Each point is reached from the start by the listed moves, each made once or not at all, plus a little noise. Say if it took an odd or an even number of moves. Then give how often each move was made.

Moves:
(1): [ 60  21 -80]
(2): [-53  64  -5]
Start: [ 14 -31 -15]
Points:
[ 14 -29 -14] -> even (0, 0)
[-34  33 -21] -> odd (0, 1)

Moves:
(1): [ 34  -4 -14  -7 -12 -11 -13  -1]
(2): [  8  64   1 -11  -9  11 -25  24]
(3): [ -3 -20  22 -29 -19 -34 -31  25]
(4): [  5   2   1  42 -13 -18   8 -14]
(5): [ 22   8   0   9  26 -18   7  -7]
(6): [ 29 -15  41  22  10  45   1  16]
Start: [ 21  34  26 -26   5  13   0  -4]
Points:
[ 55  88  47 -13  -9 -46 -44  19] -> even (0, 1, 1, 1, 1, 0)
[ 65  95  13 -45 -14  12 -39  21] -> even (1, 1, 0, 0, 0, 0)
[ 80  19  33  -9 -13 -66 -26  -1] -> even (1, 0, 1, 1, 1, 0)
[ 57  13  37 -21 -41 -49 -37   8] -> odd (1, 0, 1, 1, 0, 0)
[ 33  82  49 -22 -35 -28 -49  30] -> odd (0, 1, 1, 1, 0, 0)

Moves:
(1): [ 29  -4   6 -14  16   7  11  -2  29  -8  12]
(2): [ 22  16 -13  22 -13   1 -13 -13  -4   9  -5]
(3): [  9  18  26 -12   1   6  -4 -18   0  48 -12]
(4): [-15  -4  31  49  16   0   5  10  21   3   4]
(5): [ 13   7  -6   3  28 -17  10 -13 -21  -6  -7]
(6): [ 17 -28  12  -4   7  30 -36  19 -14  -8   0]
(7): [ -3  30 -16  -1   2  20  23   5  -9  13  -3]
(8): [  8  13  14  -2  -6  -3  10   9   0 -17 -20]
(9): [-14  11   0 -17  17  15 -32  -9  30   8  -4]
(10): [  8   9  -5 -16   1 -13 -17  37  -5  13   1]
(11): [ -8   9   6  -5  -2   6  -3 -21   2 -20  28]
Start: [ 16  -3 -15 -13  -2 -10 -18  32  -2  -3   1]
Points:
[ 30  95   6 -26  -7  33 -37 -17  18  39 -14] -> even (0, 1, 1, 0, 0, 0, 1, 1, 1, 0, 1)
[ 32   3 -10 -46  30  11 -38  23  55  -3  12] -> even (1, 0, 0, 0, 0, 0, 0, 0, 1, 0, 0)
[ 54  10  43  17  32  45 -77  26  60 -38  14] -> odd (1, 1, 0, 1, 0, 1, 0, 1, 1, 0, 1)
[ 52   1 -23  -9  35  18 -89  15 -10  -1 -18] -> even (0, 1, 0, 0, 1, 1, 0, 0, 1, 0, 0)
[ 31  39  19  34  -7 -21 -35  55  15 -15  10] -> odd (0, 1, 0, 1, 0, 0, 0, 1, 0, 1, 1)

Moves:
(1): [  1   6   4   1   1  -7  -8   5   1   1  -3 -19   0  14  -7   0  -3  12
  12  -4   1]
(2): [-11   8  13   7  10   1   4   2  -1  -4 -21  -1  -5   7   0  12 -15   8
 -12  -4  17]
(3): [ -1   7  21 -34  23 -23   1   0  -9 -31  27   8  14  -4 -12  11  12 -16
   8   2 -11]
(4): [  6 -12  18  21   2  -1  -2  23  -5  11 -16  -3   7  13 -21 -15  -2 -29
   1  15  11]
(5): [-10  -8   1  19   0   2  10 -21   8 -29 -12 -33  -6 -13  -6   0 -13   2
   2   2  -1]
(6): [ -1  13   4  -7  -7  31 -11 -14 -17   4  -5   0   4 -16 -11 -20 -21   1
   1  -3  -3]
(7): [ 20  -6   7  -9 -10  14   5   3 -30 -17   8 -10  18  -3   1  22  10   1
  -6  23  10]
(8): [  3  -7  -6  -1  10   7  -6   3   7 -10 -10  11  -5  16   7  -8   3   0
   9 -11  -8]
(9): [  9   7   2  -3  -3   6  -7  -2  20  -4   9  10   1  -4   3 -10  -1  16
   1  -2  17]
(10): [  3 -17  -4   2  21  10  30 -18   9  13  -2  -5   8   5 -11   6 -27  12
  13 -22   8]
(11): [  9   8   1  -3  -2  -1  25  15   9   1   7  -7   5   1  29   0  -7 -24
 -12 -12 -14]
(12): [ 15   3   0  13  15  -3  24   7   5  -3   2   6 -28  -7 -12   9 -11  -3
  11  -8 -17]
(13): [ 10  17  -7 -20   2   5 -25   2  -5   1   6  -5  16  -1 -11  11  11 -21
 -36  -4  16]
(14): [-15   8   9  -3   2   0  18  -3  10   0  10  -4  -7  15 -20  -1  18 -10
 -12  13  -7]
(15): [  7   3  -1   2  23  -5   5 -12   2   3 -11  -5  -1  -4  12  -3  -1   1
 -10  16   2]
(16): [  5   1  19 -14  -4  20 -31 -38  15  20 -10  -4   1   0  -1  15 -20  -7
  10   6  -7]
(17): [ -5  10   5  13   1   0   1  -2  15   3  -5  -3   8 -10   6   2  26  -1
   5 -15  -4]
(18): [ -6  13  14   3   2   6  -1 -14 -19  -3  21  -1 -10   4   1  -9   2  -5
  -9  -4  20]
Start: [ 24   6  24 -24  -7 -18   3  11  13 -15  16  15 -22 -12   3  20 -14  10
 -15   4 -15]
Points:
[ 64   5  70   3  58   8  42 -14  38  22  -8 -13 -46  31   1  16 -82 -34
   6 -21 -18] -> odd (1, 0, 0, 1, 0, 0, 0, 1, 0, 1, 1, 1, 0, 0, 1, 1, 0, 1)
[ 27  55  82 -62  65  22  -5 -44  46 -21   9  -3 -13   9 -69  58 -42 -12
  -6 -47 -31] -> odd (1, 1, 1, 0, 0, 1, 0, 1, 0, 1, 0, 1, 1, 1, 0, 1, 1, 0)
[ 50  55  66 -60  62 -17  23  -5 -10 -74  63  10 -18  -6 -26  53  59 -45
 -50  16 -15] -> odd (0, 0, 1, 0, 0, 0, 1, 1, 0, 0, 0, 1, 1, 1, 1, 0, 1, 1)
[ 24  45  71 -67  55  19  25 -78  53 -29  21 -42  20 -39 -23  39 -33 -50
 -43 -12 -36] -> even (0, 0, 1, 0, 1, 1, 0, 0, 0, 1, 1, 0, 1, 1, 1, 1, 1, 0)
[ 33  10  37 -26  26  18 -25 -59  61 -16 -15 -46   0  -1 -20  45 -38  11
   1 -42 -12] -> odd (1, 0, 0, 0, 1, 0, 0, 1, 0, 1, 0, 0, 1, 0, 0, 1, 1, 0)
[ 40  10  86 -22  63 -16  16 -32  67 -60   2   3 -49   1 -42  18 -26 -37
  11  40 -43] -> odd (0, 0, 1, 1, 1, 0, 0, 1, 1, 0, 0, 1, 0, 1, 1, 1, 0, 0)
[ 36  20  53  24  49   4  76   2  46 -32  17 -30 -33  11 -36  12 -16 -71
 -41 -41 -14] -> even (0, 0, 0, 1, 1, 0, 0, 1, 0, 1, 1, 1, 1, 1, 0, 0, 1, 1)
[ 25  55  95  -5  39  13 -14 -30  71 -21 -22 -46 -19  21  -7  15 -20 -45
 -63  -1  24] -> odd (1, 1, 0, 1, 1, 0, 0, 1, 1, 0, 1, 0, 1, 1, 1, 1, 1, 1)
[ 31  -1  71  -6   7  11  35 -24  77   0   0 -50 -12  17 -30  10 -73 -14
   1  -4  -6] -> even (1, 0, 0, 1, 1, 0, 0, 0, 1, 1, 1, 0, 0, 1, 0, 1, 0, 0)
[ 38  39  60 -36  81   0  49 -26  57 -41  30  11 -25  -5 -39   8 -14  21
  22 -35 -38] -> even (1, 0, 1, 0, 0, 1, 0, 1, 1, 1, 0, 1, 0, 1, 1, 0, 1, 0)
